Each point is reached from the start by the listed moves, each made 0, 1 or 2 times, or once backwards (-1), plus a little noise. Say if it took an odd or an even number of moves. Then give how often each move was made.
(in the rows, 128 means zero)

Moves:
(1): 115 144 142
(2): 139 156 113
(3): 113 134 103
Start: 150 132 125
Points:
170 187  93 -> even (0, 2, 0)
124 110 116 -> even (0, -1, 1)
160 203 108 -> odd (1, 2, 0)
185 171  80 -> odd (-1, 2, 0)
136 137  99 -> odd (0, 0, 1)

Moves:
(1): 126 106 104 127 144 121 132 125 131
(2): 145 145 140 152 120 138 137 145 127
(3): 127 137 132 114 115 123 137 131 153
(4): 116 140 143 133 122 121 119 145 128
(5): 123  97 143 119 131 123 189 135 127
(6): 151 144 117 103 110 126  89 130 127
(7): 127  95 151 123 141 127 140 129 137
(8): 117 132 116 146 109 127 111 125 127
Start: 132 112 115 158 135 138 115 142 127
Points:
172  95  96  57 117  98 133 172 177 -> odd (2, 0, 2, 1, 1, 2, 0, -1)
122  51 191 103 130 119 139 153 138 -> odd (-1, -1, 0, 1, 1, 1, 2, 0)
102 149  99 193 177 131  75 165 101 -> even (1, 0, -1, 2, -1, -1, -1, -1)
121  73 180 174 180 152 169 138 109 -> odd (-1, 0, -1, 0, 0, -1, 1, -1)
135  67  97 124 179 140 123 108 101 -> even (0, -1, -1, -1, 0, 0, 0, -1)
 73   7  99 144 134 113 217 116 184 -> even (1, -1, 2, -1, 1, -1, 1, 2)

Moves:
(1): 134 131 130 125 121 131 126 138 124 131 147 129 143 131 131
(2): 126 123 125 137 133 147 131 112 119 143 113 128 121 123 140
(3): 125 124 127 142 121  99 119 134 143 136 130 108 123 146 138
(4): 126 124 123 118 134 115 125 131 127 135 159 130 123 102 128
(5): 128 129 122 135 130 127 127 139 116 134 130 127 136 121 126
(6): 135 125 117 129 112 120 122 141 113 126 136 147 117 136 137
(7): 126 156 134 145 157 126 112 126 125 116 131 125 130 142 126
(8): 130 125 140 141 118 133 141 123 136 126 124 135 121 128 146
(9): 128 122 124 125 123 141 122 134 137 127 132 128 134 110 127
(10): 120 107 156 100 136 122 125 124 116 126 132 116 132 130 127
(11): 123 140 130 126 124 127 127 144 130 132 131 132 116 133 131
(12): 133 120 131 126 132 127 133 121 133 109 143 117 125 142 133
(13): 138 131 138 126 119 127 118 127 129 125 128 123 113 128 117
(14): 131 122 118 124 114 122 133 112 124 123 122 124 127 130 126
Start: 136 127 122 116 122 131 127 134 125 124 120 131 128 125 125
Points:
106  92 138  85 176 164  84 149  74 126 135 135 109 127 165 -> odd (-1, 2, 0, 0, 0, 2, 1, -1, 2, 2, 1, 1, -1, -1)
139 155 181 135 126  77  75 175 235  82 208  62  71 153 136 -> odd (0, -1, 2, 1, -1, -1, 1, 1, 2, 0, 2, 2, 2, -1)
124 160 195  97 144   7  51 181 113 122 193  92  98 200 129 -> odd (1, -1, 2, 1, -1, 1, 2, 0, -1, 2, 1, -1, 1, 0)

Moves:
(1): 128 116 137 130 117 150 130 136 121 139 122 129 127 136 130 132 121 128 128 120 136 127 133 128
(2): 121 118 142 126 120 109 137 135 124 146 117 124 136 121 124 128 137 130 117 134 122 125 118 132
(3): 119 123 119 144 131 137 127 137 108 125 137 114 138 132 125 146 137 147 133 135 131 119 138 132
(4): 130 124 128 130 131 118 124 135 131 131 126 124 123 137 126 124 134 138 136 136 131 131 128 126
(5): 138 133 131 126 124 120 127 128 124 141 143 144 120 113 135 129 144 115 137 119 128 130 148 125
(6): 132 127 135 119 129 114 136 121 122 130 132 130 142 129 131 121 125 127 132 137 132 128 125 126
(7): 129 121 129 118 133 126 135 127 131 129 123 125 130 131 125 125 140 135 125 124 129 132 118 126
(8): 121 125 128 121 122 149 116 130 124 134 141 129 138 127 123 139 142 127 129 133 129 141 128 121
(9): 130 136 115 115 132 110 118 124 139 118 145 136 120 146 128 136 121 145 117 114 131 131 124 137
(10): 120 137 126 127 131 126 133 117 121 126 126 120 130 126 127 125 119 129 129 134 119 129 130 117
(11): 120 135 130 121 121 123 117 119 132 132 129 139 135 121 121 113 118 129 123 126 130 115 142 119
(12): 139 129 133 125 125 134 126 126 126 128 132 138 123 128 128 127 139 138 123 123 121 134 133 137
(13): 122 118 130 137 120 126 139 117 128 101 118 128 131 117 132 124 140 134 132 140 128 122 123 121
(14): 135 136 140 121 131 131 123 123 119 115 126 129 123 118 116 121 124 113 116 123 120 131 131 141
(15): 120 140 117 119 138 128 127 124 139 125 124 136 136 130 114 132 126 123 130 130 135 127 130 121
(16): 126 133 127 124 120 142 129 137 135 130 124 126 122 122 116 129 140 126 131 133 123 116 114 128
(17): 129 136 116 132 124 146 140 130 123 124 136 120 124 130 126 119 119 115 121 131 117 118 134 125
(18): 115 129 131 129 112 139 126 129 134 132 123 138 131 129 129 115 125 128 140 116 122 130 123 117
(19): 131 131 130 123 124 130 120 128 133 125 115 123 132 134 129 120 131 117 122 137 138 113 126 132
(20): 127 127 123 135 122 124 128 128 133 130 134 126 126 133 127 123 129 140 135 129 133 131 135 132
(21): 118 123 130 117 134 134 150 133 119 131 131 131 124 127 135 112 141 127 120 127 125 135 118 145
(22): 120 128 115 118 131 134 127 132 123 129 130 125 123 136 124 132 128 130 121 126 117 116 124 140
(23): 121 125 136 131 136 121 130 125 133 123 132 132 122 127 127 129 128 125 126 119 124 135 129 134
(24): 135 131 119 121 136 127 122 128 126 140 127 132 124 137 128 136 128 121 121 123 129 126 113 129
Start: 127 127 139 123 126 121 130 117 135 128 122 127 121 125 126 124 131 126 126 120 120 131 129 128
Points:
 80  91 160 100  55 156 142 127 183 105  90 114 113 109  67  81 205 122 102 132  43 118  20 118 -> odd (-1, 2, -1, 1, -1, 0, 2, 2, 0, -1, 0, 0, 2, 1, -1, 2, 2, 2, 0, 1, -1, 1, 2, 1)
111 127 148 133  61 200 110 119 183 155 147 224 125  73 101  95 217 156 207  94 149 149 223  54 -> even (1, -1, 0, 1, 2, -1, 1, 1, -1, -1, 2, 2, 1, -1, 2, 1, 0, 1, -1, 1, 0, -1, 0, -1)
161 123 130 150 155 161  73 101  94 117 169 114 139 102 132 207 249 145 149 130 138 166 203 131 -> odd (-1, -1, 2, -1, 2, -1, 2, 2, -1, 1, -1, 2, 0, 0, 0, -1, -1, -1, 2, 1, -1, 0, 1, 0)

Moves:
(1): 129 138 128 123 122 118 126 121 131 141 139 135 129 118 124 134 133 126 123 125 131 138 137 121 131
(2): 123 142 133 115 134 124 133 126 120 126 120 136 129 116 125 116 123 120 121 121 138 118 132 129 134
(3): 132 124 120 132 127 136 125 128 132 134 118 119 132 124 120 137 127 126 132 115 128 124 124 128 114
(4): 129 132 128 126 126 127 132 137 127 123 116 127 136 141 124 126 124 127 135 131 111 121 121 123 133
(5): 117 133 127 132 139 135 127 138 139 137 136 131 124 130 123 129 133 114 117 132 128 131 134 118 131
(6): 118 132 127 124 117 126 128 118 128 135 128 130 118 134 120 131 141 133 116 122 134 142 144 131 132
(7): 125 129 124 117 134 136 130 123 135 121 127 128 130 129 140 140 132 123 126 131 127 130 130 126 131
(8): 135 138 133 124 137 149 128 141 134 134 127 133 125 123 138 122 126 131 124 137 135 131 135 124 120
(9): 126 138 135 132 128 130 131 124 135 127 130 126 130 133 128 143 127 133 126 131 130 121 130 130 121
(10): 125 120 120 133 124 127 128 141 125 134 131 124 134 122 124 133 135 139 121 124 136 136 136 128 126
(11): 153 126 129 127 136 132 135 120 136 123 126 127 131 131 116 136 136 134 140 123 140 140 125 126 130
(12): 147 119 137 133 119 136 136 130 146 120 129 127 135 130 138 134 140 120 134 133 130 130 136 118 120
(13): 117 141 132 126 118 127 119 129 120 132 126 136 126 136 122 126 105 118 143 136 131 130 114 129 137
(14): 108 135 126 124 135 106 130 124 115 132 131 125 129 128 136 126 117 117 126 118 127 140 158 128 129
(15): 125 150 131 133 125 123 126 125 145 139 128 109 117 128 125 123 140 136 136 133 129 133 135 137 126
(16): 127 127 117 144 126 132 130 137 139 131 127 151 135 124 148 128 135 121 127 128 125 133 131 128 129
(17): 124 129 133 129 130 123 135 125 122 135 125 135 134 133 140 129 127 137 136 127 123 125 120 116 131
(18): 124 133 115 125 114 137 132 135 128 127 137 122 119 129 138 130 128 127 129 142 135 130 132 121 126
(19): 131 129 131 113 117 119 120 139 138 134 129 129 128 150 123 130 118 131 132 130 123 130 117 141 111
(20): 136 124 122 131 126 126 131 137 121 128 126 130 123 126 129 135 140 121 128 119 135 126 121 135 123
(21): 132 127 127 121 119 135 129 129 121 113 142 132 121 119 125 119 131 140 125 115 119 127 130 123 127
(22): 138 126 122 134 132 123 127 133 126 120 136 132 121 127 133 128 127 133 120 121 131 127 132 120 136
(23): 123 135 110 127 139 129 111 137 120 128 133 133 137 135 145 118 138 120 115 143 132 127 113 116 120
(24): 134 123 130 130 125 133 132 131 117 129 128 129 129 140 133 118 124 125 127 119 136 118 123 129 137
Start: 135 128 127 134 123 130 121 119 138 127 142 121 118 119 129 136 131 115 115 115 114 134 128 128 126
Points:
132 170  98 171  87 105  65 117 168 108 234 211 128 105 171 163 161  95  87 138 110 177 125  94 125 -> odd (2, -1, -1, -1, 0, 0, 0, -1, 2, 0, 0, 1, 2, 0, 0, 2, -1, -1, 0, 0, 2, 1, 2, -1)
 88 184 128 176 150 108 153  93 199 152 109  35 108 170  89 249 147 136 163  98  91 161 177  89 152 -> odd (-1, -1, 2, 2, 2, 1, 2, -1, 2, 1, 1, 0, 1, 1, 2, -1, 2, 0, -1, 0, -1, 2, -1, -1)
219 118  59 190 115 153 111 193 191 115 108 117 147 122 126 142 185 170  97  85 138 116  98 149  68 -> odd (-1, 1, 2, 1, -1, 0, -1, 0, 1, 2, 1, 0, -1, -1, 1, 2, -1, 0, 1, 0, 0, 2, 1, 0)
205 104 163 128  62 122 132  86 168 129 110 121 188 183  56 240 146 123 181 125 128 178  83 113 140 -> even (2, -1, 0, 2, -1, 1, 1, -1, 1, 2, 2, 2, 2, -1, -1, -1, 0, -1, 0, 0, -1, -1, 0, 0)
